Each row is a point. To make a cloud, some directions were put in groups of two or more. Within a group, all points are equally far from the middle, so they leave a hole (a ring in 2 directions, a hollow ball in 3). The other directions are filled evenly. Then the cloud was stretched, turned, moved and blurred a little. How many holes are there, and how many directions does each take, smallest first?

Cloud, 22 rows:
[[-17 -32 -45]
 [-45  24 -10]
 [-16  34 -13]
 [-14 -46  15]
 [ 57   5 -36]
 [ 32 -49   5]
 [ 20  23  35]
 [-17 -15 -63]
 [ 38  25  12]
 [-39  -5  41]
 [ 69   5 -13]
 [ 67   7  16]
 [  0 -34 -48]
 [ 15  32   5]
 [  3  33   2]
 [-19 -18 -60]
 [-36 -24 -47]
 [ 17 -37 -42]
 [-36 -37  -4]
 [-15 -45 -15]
 [-58 -14 -32]
 [ 11  34 -13]]
Holes: 1 (3)

Cloud:
[[ 67 -36 -30 -15  16  17]
 [ 22 -45   0  14 -19  68]
 [ -4  47   5  23 -52   1]
 [-47  25 -30  -2 -31  26]
 [-43  36  39  21 -58 -44]
 [-41 -36  31   0 -11 -13]
 [ 25 -17  -3 -64   9 -69]
 [ 11 -38  39  -3   3 -45]
 [-44 -16  36  -2  12  16]
 [-35  34 -54  31 -33 -16]
 [-39 -12  53 -57   5 -44]
 [-21  -2 -27  41 -16 -49]
 [ 56 -10 -40  30  -2  36]
 [-68 -47 -10 -12  21 -14]
 [-16   6 -40  14  59  -4]
 [ 36  -2   2 -40 -14 -24]
 [ 50  42 -27 -13  10 -41]
 [-15  -7 -23  47 -16 -18]
 [-24  33  61 -25   5 -24]
 [ 16  -3  44 -58 -45 -18]
 [ 52  -6  33  20  35  -5]
 [-24   7  15   8  22 -12]
 [ 51  43  22 -20  21 -33]
 [ -7  48  19   7 -68 -37]
 [ 28 -12 -37 -32   6 -24]
 [  5   9  35 -49  20  -6]
 [-11 -31  11  -9 -57 -42]
 [-26  -2 -67 -23   8  12]
 [ -1 -59  -4  33  -6  28]
 [ 11 -54  37  -8  41  37]
 [-10  -7  24  15   2 -35]
 [ 61 -29  22 -25 -32  -5]
 [-35   0 -27  50 -14  23]
 [ 40 -47 -15 -36  50  50]
 [  3  46  -9  -6  -6  49]
 [-59  20  55 -19 -22 -56]
 [-12  19  12 -45 -54 -48]
 [  7  -1  -7  34 -40 -30]
 [-30 -44  14 -31  47  34]
 [ -1  44  41 -58  -7 -39]
 [ 36 -49 -22 -57  29 -33]
 [ 22 -21  29   1  20 -38]
 [  6   5  59  23 -57   1]
 [-60  38  13 -23  32  22]
 [ 20  10   9  -6 -30  30]
 [ 16 -14  -2  26  43   3]
 [ 52  19  28  19 -45  16]
 [-36  -3  10  27 -34  64]
 [  2  21   3 -12 -54 -36]
 [-13  -8  11  36 -29   2]
 [  4 -34  26 -55  30 -25]
 [-32  44 -33  34 -43 -20]
 [ 33 -38 -12 -65  20 -70]
 [-11 -16   0   2  46  14]]
Holes: 1 (2)
